Each row of a before or after table is a point. One or more steps were done to the points. Then noise was added and the rows were shuffled. The steps act on columns, c1 being the first. Write out the steps. A step turns or swaps two columns, mirrors them in a line or flattens them onto one, adds a multiple of one to another, or multiplies or shifts one. Angles are multiples of 10 degrees, from the lower column toward the higher: turns from -170 to 170, lines from 10 to 170 but not 90. Use the fewest steps. Two steps may share a column if one is a turn and the other turns, adds or multiplies; they go together, in the order done. Otherwise the lowest column goes first.
(in the rows, 128 means zero)

Before (10 x 2):
[[154 112]
 [181 104]
 [126 138]
 [182 102]
 [ 94 132]
 [102 131]
 [103  97]
 [139 168]
 [ 98 136]
 [110 119]]
After (10 x 2):
[[ 96 180]
 [138 122]
 [132 106]
 [101 108]
 [137  97]
 [ 99 185]
 [113 151]
 [133  92]
 [165 133]
 [118 103]]
Steps: swap c1 and c2

Before:
[[163 145 114 179]
 [130  92 147 143]
 [138 152  73 162]
 [167 137 154 192]
 [107 162  89  86]
 [148 182  97 138]
 [108 145 146 126]
 [118 138  85 137]
 [133 106 139 151]
 [140 107 134 107]
 [ 99 145 137 116]
 [159 185 133 142]
 [125 114 206  98]
 [ 99 117 153 118]]
After:
[[194 128 147 110]
 [201 129 125 151]
 [228 127 173  76]
 [168 128  79 156]
 [159 128 150 145]
 [198 129  88  79]
 [219 126 139 118]
 [170 128 146 137]
 [189 128 151 120]
 [206 129 102 109]
 [180 130  92 104]
 [185 127 190 185]
 [225 127 131  76]
 [159 128 131 145]]
Steps: shift c1 by 60; multiply c2 by 0; mirror c3 and c4 in the line at 10 degrees

Before:
[[122 107 158 113 165 120 157 128 130]
 [ 84 113  78 168 136 118 173 156 116]
 [159 162 158 169 103 164 113  94 135]
 [133 144 123  90 103 102 184  94 125]
 [121 121 128 103 177 163 100 120 136]
 [111  99 125 140 106 120 110 110 153]
 [150 113  95 128  94 113 166 121  71]
 [ 96 149 127 134 144 133 117  93  72]]
After:
[[135 136 121  89 106 136 171  99 126]
 [146 148  92 170 136  97 182 151  69]
 [162 115 151 130 149 159 116  99  84]
 [198 131 126 130  97 112 168 121 130]
 [103 109 114 138 110 100 115 114 123]
 [118  96 154 167 105 187 129  94 160]
 [111  91 118 106 181 150  90 119 131]
 [114 121 159 115 168 108 147 130 130]]
Steps: turn c3 and c9 by 30 degrees; turn c1 and c9 by 70 degrees; add -0.7 times c8 to c6; turn c2 and c6 by 60 degrees; add 0.3 times c4 to c7

Before (13 x 14):
[[102 114 127 151  94  77 145 159 128 162 103 174 124 171]
 [157 114 130 150  76 119 143 130 131 166 137 143 178 160]
 [147 163 143 116 149 141 123 123 173 111 148 101 102 126]
 [160 164  91 164 101 148 105 151 130 100 101 111 162 149]
 [126 131 207 101 135 104 164  99 150 121 110  64 129  90]
 [130 132 143 149 104 155  63 125 150 105 135 102 125 132]
 [124 118 163  98 144  97 112  83 206 131  88 121 110 116]
 [183 150 127 135 110 111  91 162 110 130 120 135 139 128]
 [150  90 101 142 115 125 121 174 107 151 119 124 169 177]
 [128 152 182  80 129 148 126 112 152 129  91 124 113 129]
 [172 146 135 181 130 147  97 142 131 144 100 121 121 160]
 [135 136 135 150 106 128 109 180 161 163 115 123 168 139]
 [124 133 191 117 167 126 137 105 160 104 112 139 138 100]]
After, 13 rows:
[[126  86 140  82 150 142 136 121 142 137 138  89 141 149]
 [162 157 116 101  75 119 137 132 126  97  89 140  85 136]
 [102 132 160 105 143  98 150  84 138 127 138  97 146  89]
 [ 87 101 155  79 131 149 173 111 131 114 139 114 133  96]
 [149 135 148 139 107 126 123 181 134 109 100 112  87 110]
 [115 126 152 124 166 127 187 106 129 153 156 127 116 111]
 [174 107 130 107 100 148  85 152 135 104 165 112  85 118]
 [136 139 113 196  94  77 136 157 111  75 105 169 136 109]
 [152 178 122 103 113 125 100 171 129  76 111 133 102 130]
 [163 110 160  42 110 110 110 162 123 125 129 141 111 119]
 [104 124 136 104 133 103 213  99 150 158 141  66 127 105]
 [197 109 158 106 130 148 119 142 130  87 123 119 129 107]
 [147 122 192 145 104 157 110 124 140 128 147  96 129 143]]
Steps: turn c1 and c4 by -60 degrees; multiply c4 by 2; turn c2 and c13 by -160 degrees; turn c3 and c7 by 60 degrees; flatten c9 and c12 onto the line at 110 degrees; turn c10 and c11 by -110 degrees; turn c10 and c14 by 70 degrees

Before, 13 rows:
[[156 196 128 138  72 140 127 137 131 123  99 120 138  87 121 155 144 143
  108 134 123 118 129 115]
 [141 155 169 147  81 133 117 117 156  80 109 123 128 121 138 111  86 152
  113 117 163 144 127 102]
 [158 122 107 104 205 107 108 143 166 131 185 161 122  84 123 161  72 143
  155 131  83  89 122 133]
 [165 134 164 154  68 172 125 124 138 123 101 141  84 137 137 125 147 130
  124 138 181 113 125  96]
 [134 105 113 107 131 157 173 145 118 125 144 159 142 149 154 119  74 148
  183 122  99 135 153 117]
 [182 136  98 101 213 107 140 177 157 123 213 150 145 101 138 165  94 147
  126  90 124 110 147 179]
 [177 146 107 123 162 100 123 109 155 133 207 203 151  98 127 167  88 112
  133  91 100  92 147 169]
 [122 121 125  84 129 132 185 108 161 154 139 141 123 119 137  89  93 184
  135 179 109 115 162 163]
 [ 79 132 111 143 113 139 157 133 169 184 137 127 141 151 110 119  90 176
  136 162 130 137 148 135]
 [113 127 154 110  74 170  92 132 127 123 131 106 151 117 113 102 117 135
  118 145 152 121 132 138]
 [102 161 175 135  76 177 125  98 119 153 126 122 103  99 121 109 141 185
   91 123 141 153 132  97]
 [140 129 160 131  96 167 136 132 142 125  96 169 136 100 119 140 119 146
   57 132 141 135  94 118]
 [109 155 156 126 107 132 141 133 145 156 104 120 122  98 108  94 131 105
   96 138 135 148 163 102]]
After, 13 rows:
[[156  92 129 137  90 123 187 137 130 120  99 131 137 162 117 164 144 142
  108 130 121 111 119 124]
 [125 181 125  85 130 118 149 107 162 156 138  92 124  90 154 144  94 184
  134 162  84 120 127 155]
 [141 106 170 147  97 144 146 117 157  91 109 131 128 111 129 138  86 149
  112 134 162 130 124  85]
 [104 108 176 135  91 166 155  99 120 145 127 124 104 115  92 162 140 185
   94 130 141  92 122 122]
 [179 116 107 124 151  83 140 107 155 131 206  85 151 174 156 151  87 112
  134  82 121 142 194 157]
 [108 126 154 124 114 147 156 134 146 141 107  95 124 100  87 163 131 104
   97 140 129 131 107 135]
 [158 114 107 103 182  86 113 142 166 128 186 124 123 170 127 166  72 142
  154 108  88 135 162 135]
 [134 175 112 109 131 144 131 145 119 139 143  93 143 116 135 109  73 149
  184 110 106 102 147 102]
 [ 78 151 111 144 118 141 144 134 171 167 134 109 140 114 103 106  90 176
  135 160 115 121 119 168]
 [113  98 154 109  89 134 109 133 128 118 131 132 150 104 129 142 116 136
  116 157 143  86 107 145]
 [182 134  98 102 189 101 139 176 157 128 215 101 143 167 174 146  95 148
  126  92 144 141 142 152]
 [141 133 160 130 106 148 134 133 142 121  94 147 138 145 116 154 119 146
   58 139 137  92 177 126]
 [165 123 163 154  87 129 131 124 138 128 100 126  82 124 109 121 147 129
  126 162 168  81 142 100]]
Steps: mirror c2 and c7 in the line at 60 degrees; multiply c5 by 0.7; turn c6 and c22 by -70 degrees; turn c10 and c15 by -30 degrees; turn c15 and c24 by -50 degrees; turn c12 and c23 by 110 degrees; turn c14 and c16 by -100 degrees; turn c20 and c21 by -30 degrees
